Rows are points. Each copy is the shape, with its points in the same order, stretched, turned, moved and blurred by noise. Say if it was mirrored as well.
In the rows, zero is written as 128.

Shape (7 x 3):
[[159 179 169]
 [183  77 128]
 [135 115 118]
 [155 126 116]
 [147 114  92]
 [111 130 103]
 [124 148 130]]
Copy 1 (7 x 3):
[[126 190 151]
 [185  84 181]
 [135 100 136]
 [154 114 135]
 [158  90 122]
 [114  99 110]
 [113 135 128]]
Copy 1 is: only turned
Copy 2, 7 rows:
[[135 148  68]
 [190 103 141]
 [139 108 141]
 [137 124 137]
 [135 123 169]
 [ 92 116 155]
 [110 115 114]]
Copy 2 is: mirrored

Shape:
[[143 148 120 138 140 170]
 [152 145 135 143 152  55]
 [130 128 130  96 148 127]
 [141 138 144 109  78 154]
 [129 142 114 137 141 107]
 [108 144 119 138 144 165]
 [122 151 132 141 133 139]
 [ 60  22 120 137 131 161]
 [ 87 147 112  46 119 135]
 [153 148 144 139 113 133]
 [153 132 103 137 117 132]
 [144 139 135 127 137 161]]
Copy 1, 12 rows:
[[116 112 129  76 105 140]
 [138 128 131 131 145  35]
 [129  99 103 112 163 126]
 [160 129  98 111 114 165]
 [124 111 107 124 118  86]
 [ 94 106 123 112 107 139]
 [107 121 126 110 109 123]
 [111  14  96 191 129 152]
 [118 118  54 120 185 148]
 [147 130 136  99 106 119]
 [140 111  98  99  96 104]
 [138 105 123  88 118 136]]
Copy 1 is: mirrored
Copy 2, 12 rows:
[[122 148 159 152 117 152]
 [137 169  92 129 149  77]
 [108 136 139 113 155 132]
 [138 104 176 107  98 124]
 [117 147 111 140 129 113]
 [ 93 139 152 160 117 144]
 [109 144 145 146 117 120]
 [ 81  28 120 173 177 140]
 [ 71 113 138  69 123 147]
 [143 136 160 131 114 113]
 [145 130 125 135 109 139]
 [124 140 162 138 131 145]]
Copy 2 is: only turned
Copy 3 (12 x 6):
[[169 120 126 140 137 141]
 [122 191 130 141 114  38]
 [113 145 152 113 135 119]
 [161 111 132  87 104 126]
 [121 162 118 138 127  95]
 [145 116 108 132 151 142]
 [148 129 115 124 139 112]
 [ 60  39 129 187  88 130]
 [ 76 129 148  71 159 152]
 [162 135 127 112 115 101]
 [145 147 114 133 101 132]
 [160 116 140 120 142 139]]
Copy 3 is: mirrored
Copy 4, 12 rows:
[[134 134 155 140 149 173]
 [147 173 153 134 133  57]
 [138 140 162  96 131 140]
 [162 123 116 135  86 174]
 [134 147 140 128 141 116]
 [104 125 145 135 137 164]
 [121 145 143 143 125 150]
 [ 61  25 144  83 120 133]
 [129 164 122  52 115 166]
 [153 140 138 156 114 148]
 [147 125 117 138 142 145]
 [146 129 158 137 137 166]]
Copy 4 is: only turned

Shape:
[[108  89 113 115 101 132 113 100]
 [106 121 180 165 155 132 121 159]
 [156 161 155 131  91 107 118 126]
 [132  94 123 168 103  65 131  75]
 [136 132 109 111 105 139  74 118]
 [131 126 115 129 150 130 110  88]
 [ 72 102 114 157  83  84 116 106]
 [113 156 115 157 143 135  97 115]
 [110  73 132 161 115 112 164  60]
 [ 77 101 137 100 156 138 129 126]
 [123 136 150  93 139 156 131 114]
 [139 110 102 113 139 123 137 119]
 [ 99 101 147 139  70 140 152 175]]
Copy 1, 13 rows:
[[128  92 124 138 105 132 100 130]
 [126  81 132 162 188 117 171 143]
 [171 112 149  90 149 101 146 153]
 [163  89 108 120 110  92 124  74]
 [166 122 130 128 138 135  87 158]
 [139 138 132 143 130 149 113 104]
 [137  48  93 109 126 142 116 118]
 [160 121 120 133 158 168 126 131]
 [135  83 141 153  84 123 138  68]
 [ 76 105 132 146 143 157 117 134]
 [111 130 170 128 131 155 127 151]
 [118 149 120 143 119 118 122 122]
 [124  62 119 140 129 103 162 197]]
Copy 1 is: mirrored
Copy 2:
[[152  98 132 112  85 117 123 119]
 [106 114 171 173 145 171 110 130]
 [135 126 132 188  97  91 130 137]
 [196 134 193 138 107  88 149  94]
 [144  93 102 133 104  86 100 124]
 [138 104 128 113 140 102 137 111]
 [162 147 186 115  87 101 100 100]
 [115 133 128 129 150 107 103  98]
 [161 113 182 106  96 125 175  81]
 [109  97 148  96 122 153 123 152]
 [ 98  82 111 126 114 126 143 149]
 [157 118 119 117 127 131 149 142]
 [126 132 136 165  61 179 112 136]]
Copy 2 is: mirrored
Copy 3 (13 x 8):
[[116 109  78 100 121 129 131  93]
 [ 93  90 133 139 167 158 102 161]
 [158  91 155 117  85 125 109 137]
 [126  66  84 170  91  94 138  74]
 [147 131 110 104 110 133  84 107]
 [145 131 114 150 146 140 121  87]
 [ 69  92  79 135  84 119 127  96]
 [122 138 127 164 125 162  95 121]
 [119  69  68 156 123 136 181  73]
 [ 80 140 111  99 183 139 138 113]
 [141 135 144  93 158 153 137 122]
 [142 137 100 130 143 109 130 121]
 [ 88  86  89  76 100 141 126 185]]
Copy 3 is: only turned
Copy 4, 13 rows:
[[115 123  74 115  91 137 133  99]
 [151 143 201 114  92 141 135 120]
 [133 102 115 165 116 144  87 158]
 [133 105  97 168 121  92 174 116]
 [145 142  59 146 114 159 100 114]
 [135 144 100 137 153 144 142 113]
 [104 136  91 162  61 105 166 101]
 [140 168 114 165 125 163 140 116]
 [107  83 120 134 127 120 182  87]
 [108 158 136  77 100 133 135  97]
 [112 121 126  98 128 165  99 121]
 [133 129  98 111 141 143 144 140]
 [130 104 140 102  26 159 137 134]]
Copy 4 is: mirrored

Shape (15 x 11):
[[110 120 150 146 106 107 149 148 126 168 110]
 [119 116 123 157 156 119  96 170 122 165 135]
 [112 111 160 137  95 112 133 134 121 125  97]
 [118 135 158 147 129  95 133 151 117 110 105]
 [109 127 160 127 123 152  86 150 113 140 144]
 [171 112 108 130 165 118 145 157 115 129 148]
 [136 116 166 188 125 120 140 135 110 152 143]
 [154 182 152 133 115 132 137 162 114 110 116]
 [108 135 163 122 168 146 143  74 125 120 151]
 [143 153 168 125 119  91 110 162 109 133 155]
 [116 121 106 134 102 102 108 143 109 146 120]
 [129 126 144 171 102 107 145 157 130 110 140]
 [117 121 163 127  99 111 145  74 206 109  98]
 [198 123 127 114 164 128  83 158 108 121 145]
 [124 129  39 154 116 117  67 101 115 149  33]]
Copy 1:
[[ 85 126 161 155 119 131 145 133 112 148  89]
 [134 144 108 210 119 101 132 136 122 153 128]
 [ 92 132 170 131 124 128 113 147  97 124  97]
 [108 165 160 147 121 108 126 147 108 118 105]
 [122 146 148 172 125 145  94 119 138 165 164]
 [177 132 109 153 109 110 167 124 108 129 118]
 [119 161 148 185 116 146 154 109  71 148 104]
 [130 183 144 135  61 130 123 123 153 127 103]
 [114 174 130 119 191 140 138  79 124 137 144]
 [126 186 167 151  92 111 138 155 115 175 132]
 [103 131 131 147  88 100 123 146 105 138 135]
 [121 159 151 151  91 148 155 156  92 125 108]
 [ 70 165 125  76 179 180 113 176  94 135  82]
 [210 156 100 154  96 102 102 136 122 154 137]
 [ 84 113  45 136  75  62  59 138 112  88  98]]
Copy 1 is: mirrored
Copy 2, 15 rows:
[[122  93 147 108 109 157  91 147 129 173 123]
 [ 73  99 124 135 134 122  91 149 118 138 166]
 [144  95 164 134  97 150 102 137 141 142 101]
 [137 116 169 149 127 142  97 168 141 130 112]
 [ 97 124 151 118  89 120 101 133 117 100 147]
 [130  93 114 123 169 111 137 160 124 119 152]
 [121  97 176 134 135 157 105 130 109 141 168]
 [130 160 169 134 109 134 155 180 134 122 128]
 [139 141 168  87 167 127  86  85 120  94 130]
 [146 127 165 132 107 109 100 182 138 126 167]
 [130 110 116 148 106 122 103 138 118 158 118]
 [149 112 145 154 122 174 113 155 128 126 139]
 [172 116 152 117 119 182  93  77 214 127 106]
 [115 105 140 141 141  70 156 158 139  97 182]
 [ 76 131 100 195 129  97 131  85 133 194  76]]
Copy 2 is: mirrored

Shape, 18 rows:
[[159 116 141  94  79  84  85  82 127 125 121 118]
 [117 121 116  99 102 105  83  89 114 110 130 115]
 [107 185 100 125 134 138 145 168 154 116 126 120]
 [150  89 136 124 130 111 115 108 134 111  92 127]
 [131 161 157 141 114 150 141 151 133 141 153 168]
 [114 146 115 120 143 118 166 149 154 144 131  87]
 [146 148 143 158 136 150 110 134 134 169 162 159]
 [163 129 148 146 165 110 135 113 186  77 115 144]
 [152 113 152 120 152 122 128  78 157 122 130 153]
 [154 112 121 119  89 134  85  77 126 104 119  72]
 [148  82 116  90 108 125  69 110 119 113 143 123]
 [ 88 146 113 142 136 110 163 144 154 134 137 110]
 [165 118 140 117 137 151 154  94 155 111  97 168]
 [124 152 128  87 132 126 156 143 158 132 167  93]
 [117 140 137  97 112 133  57  87  64 131 144 105]
 [ 95 156 134 111 137 135 115 145 180 151 112 107]
 [ 91 144 128 141 117 151 137 125 164 130 155 140]
 [118 170  84 129 144 124 141 131 166 160 144 133]]
Copy 1 (18 x 12):
[[183 110 125 115 142  85 121  48 143 149 103 111]
 [151 107  81 125 137 109 110  57 148 144 115 128]
 [134 163 115  92 102 130  84 157  99 138 136 151]
 [150 124 118 174 139  88 141 119 151 147 112 105]
 [113 105 185  93 111 140 118 158 122 138 114 168]
 [149 164 125 113 130 141 109 144 106 136 173 102]
 [131 103 184 131 156 130  99 144 131 129 120 192]
 [157 155 133 161  98  65 143 143 159 165 147 149]
 [156 113 130 138 141  95 156 129 169 160 135 154]
 [191 141  92 168 129 137 120  50 153 159 100 116]
 [175  79  96 158 133 102 101  80 174 113 114 124]
 [111 170 122  99 131 132 119 130 122 126 170 125]
 [167 126 122 144 128 108 177 169 147 159  92 146]
 [178 134 127  81 102 149 104 123 126 137 181 111]
 [138  54  96 134 147 155  78  51 127 174 109 149]
 [151 164 130  90 151 115  71 152 144 159 133 125]
 [122 154 126  91 125 147 120 135 157 128 132 163]
 [153 157 113  91 152 116 107 146 112 116 152 173]]
Copy 1 is: mirrored
Copy 2 (18 x 12):
[[105  78 110 113  76  78 113 104 173 108 103  84]
 [ 76 118 110 111  90  95  96 131 160 108 136  99]
 [152 180  93 180 117 134 126 130 123 133 143 172]
 [150 107 121  96 139  89 101 129 163 137 105 107]
 [140 115 138 150 137 140 168  88 110 111 107 182]
 [164 180 102 141 107 124 143 118 141 131 161 119]
 [136 105 162 159 136 124 141  74 107 141 121 138]
 [180 116 105 114 129  98  95  81 174 158 128 182]
 [132 100 122  85 131 113 126  64 175 146 109 136]
 [104 120 149 125  62 112  64 149 189 127 122  90]
 [ 91  95 120 107 111 130  64 120 140 116 131  75]
 [154 157 105 151 134 117 157 129 151 122 176 147]
 [150 118 120  91 136 129 135 106 159 167  63 161]
 [139 169  87 127  85 150 142  95 141 113 161 130]
 [ 45 127 148  97  80  94  83 120 126 103 136  79]
 [142 175 112 182 129 136 129  81 143 116 128 112]
 [117 137 134 158 134 154 151 103 158 113 154 162]
 [134 145  88 180 117 118 160 104 126 169 152 130]]
Copy 2 is: mirrored
Copy 3 (18 x 12):
[[138  94  96  67  74 144 108  87  86 134 138 124]
 [104 104  95  94 111 129 114  84  89 153 132 144]
 [114 175 162 141 166 112 147 135 126 128 117 132]
 [137  76 116 139  92 126 123 102 108 115 100 127]
 [136 132 152 151 127 165 127 158 135  93 159 145]
 [101 144 155 132 122 108 186 149 118 123 109 115]
 [153 125 142 156 105 156 135 150 151 122 173 149]
 [153  98 152 149 125  79 109 108 119  81 135  98]
 [140  70 144 119 101 114 126 102 127  94 143 131]
 [110 115  86 103  81 142 131  50 109 143 119 103]
 [111  81  92 103 105 147 100  91 128 162 140 116]
 [ 96 143 137 149 135  97 166 160 108 107 122 139]
 [156  80 152 130 123 150 138 101 136  69 101 126]
 [ 87 135 164  89 124 118 166 136 126 132 137 100]
 [ 99 107 111 104  97 167 121  55  89 189 161 155]
 [ 96 160 162 116 109  96 130 126 140 137 114 151]
 [ 91 139 128 148 135 121 136 137 144  93 143 151]
 [137 147 147 122 145 107 176 149 144 122 141 149]]
Copy 3 is: only turned
Copy 4:
[[141 131 198  46 109 130 118 114 138 102 134 160]
 [132 120 161  68  87 118 128 135 110 111 116 158]
 [148 182  94 161 130 138 143 130 128 154 120 156]
 [142  81 144  95 118 103 109 104 158  92 141 142]
 [ 93 148 134 135 179 170 126 113 125 160 143 146]
 [153 171  85 122 118 117 161 125 174 158 152 124]
 [ 89 142 111  94 166 187 113 107 139 146 105 125]
 [123 142 117 134 163  97  87  87 163  66 162 157]
 [111 113 124  82 153 114 116  81 139  88 157 140]
 [140 131 147  53  59 124  81 101 144 112 136 176]
 [133  88 142  64  95 153 116 145 131  90 126 177]
 [120 164 100 141 120 106 170 134 158 154 132 129]
 [130  96 118 120 155 116 110  43 127 100 171 159]
 [145 190  91  97 129 139 157 143 156 153 176 153]
 [137 118 161  33  89 145  98 159  74 140 105 123]
 [147 156 100  93 158 107 137 121 162 173 106 167]
 [ 82 151 105 128 141 129 141 116 133 160 128 176]
 [136 181  84 114 127 154 172  99 142 138  98 136]]
Copy 4 is: mirrored

Shape:
[[160 151  96 156 126 117 135 119 102 111 113 115]
 [113  66 196 158  99 211  95  83 115 145 160  97]
 [161 126 118 137 122 171 110 108  82 182  71 132]
 [122 100 110 138 145 186 145  98 151 172 124 144]
 [128  86 147 148 142 141 187 155 103 118 104  95]
 [123 142 102 123 174 149 118 156 136 105 154 102]
 [135  97 146 110 133 114 139 107 134 128 123 168]
 [151 163 129 132  95 140 132 159  85 144 122 147]
 [136 192 115 171 101 123 136 104 113 158  97 126]
 [ 87  98  89 136  83 142  74 115 142 111 133 148]
 [117 170 148 120 134 102 116 110 158 127 118 109]
 [171 134 114  95  74 188 125 129 122 155 114 135]
 [120 126 110 134 124 132 156 115  90 118  82 148]
 [132 113 115 159 136 121 128 155 136 106  84 165]
 [113 144 127 112 138 127 106 153  98 162 136 132]
 [113 106 104 132 124  84  93 129 127 151 122 147]
 [134  56 131 110 133 149 131 115 126 145 122 139]]
Copy 1 (17 x 12):
[[159 140 101 139 128 139 103 134 116 103 150 140]
 [119  95 157 167  53  98 141  69 134 174 190  62]
 [180  96  93 167  79 178  92  85 117 145 119 122]
 [119  71 109 173 117 154 126  98 166 141 129 121]
 [128 114 124 143 112 144 165 128  98  88 109  70]
 [118 125 172  99 159 155 113 124 147 107 157 120]
 [120  99 123 145  99 110 155 119 115 147 105 164]
 [136 151  94 133  75 187 132 124 112 145 141 152]
 [139 176  76 178 127 158  86  94 125 131 149 148]
 [ 99  97 137 142  62 108  80 146 150 133 148 142]
 [120 177 148 146 149 113 104  84 137 132 123 156]
 [153 118  95 130  38 177 138 102 176 136 128 151]
 [125 106 100 158  95 150 124 116  91  89 116 143]
 [137 119 142 171 112 148 123 168 112 111 110 146]
 [112 129 124 111 107 173 103 106 111 161 120 136]
 [118 115 111 128 109 114  87 146 118 163 102 148]
 [129  63 125 131  83 117 145 117 133 143 101 117]]
Copy 1 is: only turned
Copy 2 (17 x 12):
[[131 176 103 148 104 134 109 121 133 135  89 123]
 [154  70 107 175 135 191 114 122 161 118 174  39]
 [123 119 132 124  76 200 110 162 191 172  94 108]
 [125  78 121 143 151 175 127 100 183 160 141 147]
 [125 129  89 169 149 125 182 151 131 149 102  89]
 [104 170 148 148 190 161 141  99 116 136 132 131]
 [163 115 111  98 143 125 131 144 147 106 144 145]
 [112 171 112 141  89 160 128 169 142 158 148 124]
 [ 92 168 116 165  64 131 103 121 191 132 122 140]
 [120  75 133 105  92 145  90  95 102 125 173 125]
 [114 177 157 135 127 106 131  94 178  89 137 135]
 [160 130 149 128  76 198 152 125 170 188 151 125]
 [109 127  87 111  98 145 140 139 141 137 108 134]
 [122 111 123 144 118 139 129 162 107 117 106 166]
 [ 94 154 140 110 139 146 113 154 150 146 149 111]
 [128 109 144  96 120 100  82 143 138 128 131 125]
 [172  79 121 105 146 147 137 140 145 148 130 110]]
Copy 2 is: mirrored
Copy 3:
[[131 142  96 134 114 139 125 123  89 123 104 155]
 [174  69 198 128 105 180 176 120 132 178 201 106]
 [147 169 124 121 152 209 115 127 120 176 112 123]
 [173 153 127 127 176 126 149 117 147 185 143 131]
 [144 101 108 134 128 140 159 199 131 129 140 110]
 [145 142  81 154 134  93 127 112  98 115 163  90]
 [142 123 156  91 145  93  96 144 121 140 122 136]
 [ 89 174 119  97 115 166 116 136 128 129 140 141]
 [ 97 173 129 137 109 166 152  93 126 153  77 156]
 [119  88 105  79 130  92 119  77 103 202 154 133]
 [121 137 143 132 102 100 134  84 123 120  92  96]
 [152 178 112  54 132 173 142 109 137 139 153 138]
 [109 138 118 104 156 135 136 150  90 157 109 139]
 [127 147 103 109 111  94 104 162 102 182 114 124]
 [ 91 137 119 130 149 140  94 110 135 135 142  97]
 [111  96 108 115 142 102  65 103 136 167 105 129]
 [172  99 130  98 164 121 106 148 135 160 148 120]]
Copy 3 is: mirrored
